Each row is a point. A path goes straight from each point to the next, and from the last back to the first. The post is the endless flat space through its rows: a point in 2 columns, a line in 3, a plane in 4, and so on, so that a path can go around it. Count how often the path circles the post. Going back the other way cancels.
(in the rows, 128 means zero)

Post:
[[110 151 161]
 [159 133  84]]
Path:
[[107 172 119]
 [ 78 140  99]
 [165  94  67]
 [114 123 125]
 [130 143  89]
 [117 172 119]
 [158 193 187]
 [152 139 184]
 [176  96 145]
 [162 169 197]
 [146 183 102]]
Times around: 0

Post, 5 rows:
[[ 62 141 105 117  93 125]
 [116  93 147 190  56 135]
 [213 162 168 159 177 120]
 [ 89 128 152 108 137 166]
 [ 66 146 105 122 171 155]]
Path:
[[ 88 211 118 143 145 143]
 [139 143 143 153 140 176]
 [138 144  96 104 136 146]
 [163 131 150 141 169 130]
 [ 89  99 168 138 152 158]
 [122 155 165 122 153 134]
 [ 66 145 166 137 152 149]
 [ 95 160 169 135 144 181]
 [ 72 194  96 108 185 202]
 [145 106 162 124 126 179]
 [199  98 145 138 138  99]
 [ 45  67  88 119 101 152]
 [176 158 130  77 171 133]
 [150 145 134 127 126  97]
 [ 57 135 155  86 191 143]
 [ 48 150 184 131 111 126]]
Times around: 2

Post (8 x 9):
[[122 106 125 120 139 148  50 156 149]
 [117 120 199  97  51 160 130 134 113]
 [108  82  99 133 129 163 119 131 180]
 [122 106 171  91  14  92 154 167  76]
 [124 111 134  70 216 181  90 150 121]
 [117 136 150  98  54 106 130 100 137]
 [112 143 217 234 204 132 201 164 130]
 [117 109 108 134 161 185  83 125 103]]
Path (22 x 9):
[[156 104 152  75 138 138 130 109 176]
 [159 125 134 115 134 136 176 127 103]
 [133 139 139 168 120 170 117 196 102]
 [103 113  99  77 133 118 104 141 165]
 [ 65 119 177  79 106 212  97 143 113]
 [118 172 120 107 102 187 101 129  80]
 [135 117 157 167 153 146 127 201  96]
 [181 136 124  94  87 141  84 123 107]
 [141 166 144 108  80 141  81 185  86]
 [ 68 144 175 159 103 191  97 168 111]
 [ 90 117 177 104 171  77 145 166 164]
 [100  57 141 176 187 138 150 126  96]
 [126  57 146 132  90  84 112 140 161]
 [ 99  78 166 111 168 174 124 157  56]
 [ 84 123 143  87  86  97  62 153 127]
 [100 164 142 126 139 200 108 149 116]
 [ 92 171 128 113 137 120 166 148 153]
 [116 134 142 129  74 147 175 114 121]
 [132  99 119 119  94 163 140 122 146]
 [152  99 164 170 145 136 130 114 137]
 [102  50 133  61 123 133  99 123  94]
 [106 104 206 105  93  88 147 131 201]]
Times around: 0

Post (13 x 14):
[[122 159  46 105 143 118 118 132 106 113 101 108 106 119]
 [157 120 155 164 108 208 159 177  99 159 124 128  98 167]
 [ 92 113 118 144 149 112 140 133 122  98 150 169 137 102]
 [102 147 156  56  67 164 130 124 130 107  93 192 100 102]
 [165 110 108 101 120 143  94  84 130  40 155 155 160 149]
 [102  36 153 127 125 158 199 199 154 102 166 118 135 106]
 [157 128 145 112 134 158 149 108 206 147  81 159 127 111]
 [141  66  71 135  93 103  83 151  65 182 206  40  91 144]
 [114  85 108 136  78 131 152 136 128 122 181 114 153 149]
 [144 105  73 120  91  34  87 128 113 162  75 104 161 136]
 [154 121 181 122 152 172 144 174 223 107 113 173 162 187]
 [140 102 125  94 156 164 188 159  85 118 194 111 133 139]
 [ 92  37 165 166 103 169 131 107 104 150 159  86 141 190]]
Path:
[[ 66  86 140 110 134 112 177 136  60 118 115 157 162 214]
 [134 125  61 120  88 163 110 161  23 115  82 163  95 125]
 [197 143 109 139 164 162  97  80 167 146 197 132 162 179]
 [183 114 128 120 163 143 162 140 145 203 117  77 160 107]
 [172 150  93 140 137 150 153 168 125 102  74 141 189 200]
 [146  95 126  67 110 136 123  93 106 176 192 110 143 188]
 [110 126  88  76 176 118 125 151 106 141 121 127 105 185]
 [170  68  87 110 132 130 132 113  86 144 151 117 168 152]
 [121  66 175 128 123 232 112 117 113 157 156 134  95  80]
 [139 153 116 134 121 172 180 132 107 159 101 106  82  88]
 [113 121 186 103 150 115 152 199 161 180  94 137  68  64]
 [158  83 160 133  82 155 140 100 140 123 166 127 167 149]
 [126 163  66 126  51 192 128 111 192 128 106  97 132 130]
 [198 127 130 141 126 167 102  75 223 143 114 108 108 107]
 [145  80 153 161 100 124 150  91 154  84 193 147 144 152]
 [172  50 167  86 186 108 169 175 130 159 144 104 135 143]
 [165  98 122 154  43 159 153 125 120  86 149  84 136 161]
 [133 207 102  73 104 159 160 164 118  72 102 152 156 144]
 [171  93 107  68 126 151 136 183 119  72  77  83 167 129]
 [ 94 169 127 157 149 113 181 145 154 119 149 164 174 159]
 [116 115 116 151 102 110 141 111 149 154  96 110 115 146]
 [144  56  86 140 131 101 148  97 130 129 170  73 142 176]
 [138  81 140 165 114 115 142 110  77 108 197 132 123 112]
 [166  84 151 116 228  80 141 149 125 161  73 128 123 113]
 [ 94  87 122  75  93 129 125 116  68 120 148 102 146 206]
 [ 99 105 113 184 151 179 104 137  81 114 105 170 148 160]
 [203 105  72 109 152 148 152 137 144 153 135  79 116  86]
 [101  62 184 148 105 182 182 181 161  93 133 139 180 171]
 [115 141 144 140 105 175 166  97 123  72 180 141 122  92]
 [135 159 155  77 142  97 127 128 167 136 100 164 120 134]]
Times around: 2
